Each row is a point. Examples show where two turns around zero, p and q, send a point. Write where each new point lands after one turn and then the other. Backwards means that the second turn is done in reverse. Each puzzle has new turns, and all numbers are rounded.

Turn p:
[-44  -8   4] => [-15 -39 -17]
[-20 -14 -21] => [-24  -5 -21]
[ 17  53 -28] => [-29  23  50]
[ 48 -31  45] => [ 68  22 -12]
Turn q:
[11 52 75] => [38  6 83]
[ -7  -9 -28] => [ -6   4 -29]
[ 13 -35  -4] => [-26 -25 -10]
[ 15 -12 -40] => [  2 -16 -41]
[-38  45 -15] => [29 53 -7]
[  6 -41  11] => [-37 -21   4]
Where do these land?
p, then q: [-18  16 -10] => [-21  14   7]
q, then p: [66  2  2] => [ 31  27 -52]
p, then q: [ -4 -19 -45] => [ 11  42 -23]
q, then p backwards: [-43   1  53] => [ 32  51 -31]

Turn p:
[-56 -16 -14  61] => [ 12 -37 -34  68]
[  5 -26  35  42] => [  6 -41 -43 -12]
[ 21   5 -39 -34] => [-6 54 15 -3]
[  7  20 -34  -9] => [15 33 15 12]
[ 11   2 -10 -63] => [-34  37  35 -20]
[13 15 62  3] => [  7 -46  11 -45]
Turn q:
[-1 54  9  1] => [ 32  23  16 -34]
[14 22 20 32] => [-4 40 21 -8]
[-37 -65 -33  12] => [-61 -42 -36   8]
[ 10 -23  -1  20] => [-24  10  -5  17]
[  5 -34 -48 -49] => [ 16 -46 -53  27]
[  9  47  53 -17] => [ 43  15  57 -10]
Where do these land?
q, then p: [ 31 -36  92 -10] => [ 28 -93 -31 -23]
p, then q: [-25 -18 -52 -18] => [-16  31   9 -52]
q, then p backwards: [-25   2  -3  25] => [ 12 -16  16 -25]
q, then p: [  3  49 -19 -18] => [  4  41  11 -35]
p, then q: [ 16   2 -18  21] => [ 15  21 -18   3]

Turn p:
[-36 -13  19 -11 -30  21   6  -9] => [-13  17   2 -27  25  20 -34  -1]
[ 25  20  14 -69  25 -27  -6  47] => [  5  11 -14 -44 -42 -72  20   3]
[ 64  -7  52 -38  32 -26  -6 -32] => [-37 -17  60  -1 -10 -72  21  12]
[-24  43 -49  47 -26  29  28 -26] => [ -7  21 -28  57 -16  65 -27 -16]
[ 38  -1  37 -11   5 -60 -51  36] => [ 29 -63   8 -24 -16 -67   1  18]
[-11  -9   7  -1  51 -18  11  25] => [  5   7 -28   0  21 -30  39  15]
[-49  16 -10  31 -11  25   2 -33] => [-20   6 -23  26  30  41 -29 -23]
[-13 -13 -11  64 -52  53  34   6] => [ 38  33  13  31  21  72 -39  18]
[-24 -30 -43  28 -45  -2  30 -28] => [-14  -5  -1   3   1  84  -4  23]
[ 31  -6 -16 -40  49   5 -50  14] => [ 15 -13  12 -22 -15 -42  50 -50]
Turn q:
[-16  10  31  26 -31 -21   0  31] => [ 25  17  35   1  39 -22   2 -13]
[ 25  26 -10  50  45   8  42  22] => [ 44  -1 -53   4  -7 -25  42 -31]
[-16 -25 -35   7 -56  30 -24   8] => [-3 27 21 43 16 30  3 51]
[ 74  21   4  19 -51  51 -11 -48] => [-35  30  34  19 -42  39  82 -13]
[-18   2  60  -3  42  33 -49 -30] => [-23 -74  21 -47  18  13  29   8]
[  3  55 -53 -30  -6 -37  31   2] => [ -4  69 -38 -28 -29 -25 -25   2]
[-57 -62  10   1 -15 -21   6  11] => [ -6 -24  14  41  49 -12 -53  12]
[ 15 -12  -4  -6   8   5  14  59] => [ 57  -5   3  16 -20 -10 -13   4]
[ 10   0 -25 -21  75 -48  -9   6] => [ 19 -19 -57 -43 -15  18 -47 -25]
[-21 -15  23 -43 -11   0   0 -61] => [-74 -20  20  -6  -7  -6 -20   5]
Where do these land?
p, then q: [-33  -4 -29 -35  16  -6  31   0] => [-11  27 -24  -3 -13 -34  -7  41]
q, then p: [-40  25  14  25 -26 -23  30 -40] => [-44 -13 -60  15  15 -17  17   3]
q, then p: [  1 -44  32  45  33 -10  24  40] => [ -5 -35  53  34  13  10  51  15]
p, then q: [-14  36  15 -21  18  -3 -64   7] => [-50   7 -17  -1   7  40 -39 -25]
p, then q backwards: [-10 -16   0   6 -46  -2  12   8] => [ -5  -6 -18 -24   4  -6 -39  12]
p, then q backwards: [ 52 -55 -13  29  26  86   4  34] => [ 41  21  21  60 -65  -1 -27  70]
p, then q: [  6  33  86 -34 -10 -25 -41 -33] => [-16 -22  22 -36  60  32 -75 -18]
q, then p: [ 17  57 -63 -42   9  -6   4  16] => [ 15   6 -21 -22 -82   5 -34 -23]
p, then q backwards: [ 20 -32 -41  27 -18 -11   1 -31] => [ 30 -32   9   5  -5  35 -42 -11]

Turn p:
[-13   3  -1  46 -12 -22 -16  42   6] => [ -5  36 -13  -5  38   6 -13  42   2]
[-31  12  11 -18 -36  54  -9  51   5] => [-25   4  14  29 -28  28 -62  31  21]
[ -2  30  26   0  39 -36  17   3   6] => [ 23   0  39 -16  38  -3  19  -8  23]
[ 21 -16  27  33  34  20   0 -49  34] => [ 34  25  12  10  -7 -64   5 -31 -21]
[ 38 -40  -5 -43 -12  40 -34  53 -24] => [-27 -23 -25   5  -4  44 -73 -30 -35]
[ 21  17  37  31 -32 -64  15   5 -32] => [ 66  10 -15 -19  32  39  27  32  -1]
[ -6  -7  -3 -12 -23 -48  -3 -17  19] => [ 11 -20 -10 -45  -4 -10  18  27  -1]
[-37 -35 -18   4   5 -32  31 -43 -21] => [ -9 -28   5   6  -3 -14  67  24 -33]
[ 24  -8 -50 -41 -26  62  13  49   0] => [-47 -40 -43  39 -17  21 -55 -19  24]
[-16  44 -23   0  62  26 -15 -93   7] => [-21  36  37  -5 -44 -46  66 -65  20]
Turn q:
[ -1 -32 -25   0  43 -39   5 -20   2] => [  9 -41   3 -21  49   8 -10  26   8]
[ 35  -8 -44  16 -38 -68 -17 -40 -53] => [ 37  -9  57  19  49 -23 -20  23 -73]
[-21 -66 -21   8 -51  43  67 -19 -35] => [ 29 -17 -38  39   1  76  46 -11 -61]
[-49 -17   7  -5   4  31  -7  41  34] => [  1  -1 -51  11 -34  23 -21  -3  41]
[ 13  13 -16 -25   6 -29  -1  -1 -63] => [  2  33  14  17  62 -16   2   7 -19]
[-33  -1   0 -95  19  18   5 -24  16] => [-26  46 -23 -52  26  62 -27 -11  15]
[-17  15  -2  26   8  73 -27  25  -4] => [ 29  22  -2  29 -39   7  21 -29  54]
[ -5  26   3   4   2  -9  35 -20  39] => [-15 -24 -13 -42 -10 -11   1 -30 -13]
[ 42  -3  19   1   1   9 -31  23  14] => [ -7  17  20  -2 -32 -18  10  37  18]
[ 39  55  33  34 -26  -2  15  34  40] => [-24   1  -5 -13 -62 -71  21 -11 -12]
[ -3  19  47  36  32 -26 -45   0  10] => [-36 -27  39  15 -10 -36 -23   0  44]
Where do these land?
q, then p: [-43  -1 -15 -36  46  -9  27  -7  -7] => [-50  -5  20  -2  -3 -38   7 -44   4]
q, then p backwards: [-12   3  13  12 -66  17 -51 -17   1] => [-12  -3  49 -12  -7  67 -19  -9 -17]
q, then p: [  5  33  20  24  27  74 -19  16   4] => [ 46 -15 -12  -3 -28 -51   4  30  46]
p, then q: [-11  30  24 -10 -21 -29  25  13   0] => [-11   7 -18 -18 -33   0  24  32  17]
p, then q backwards: [ 48 -43  37 -15 -66   3  12 -20 -11] => [-21 -36 -58  28 -53   0  15  12  40]
p, then q: [ 33  20 -13  -2 -32  11 -28   2 -13] => [ 41  27  10 -22 -16  10  -7 -18  -7]
p, then q: [ 16 -13   6  42 -43  -3   3   0  27] => [ 36  17  -3  -5   8 -49  -6  26  -5]
q, then p backwards: [-19 -17  18   1   9   7 -42  41  14] => [-12  29  -9   4 -38  35  13  20  22]
q, then p: [-13   0 -68 -35  69 -16  47  22  12] => [-55 -54  -7 -22  34 -31   2 -70  21]
p, then q backwards: [ 33 -10  27   1 -39 -14 -12 -58  34] => [ 22  22 -54  19 -25  12   7  25  51]
p, then q backwards: [ 24  10  20  18  21 -14 -33   1 -16] => [ -3  23 -27 -34  -8  14   5 -21 -15]
q, then p: [-59 -13 -70  -1  97 -28  71   7 -44] => [-59 -31   0   8  59 -87  31 -94 -20]
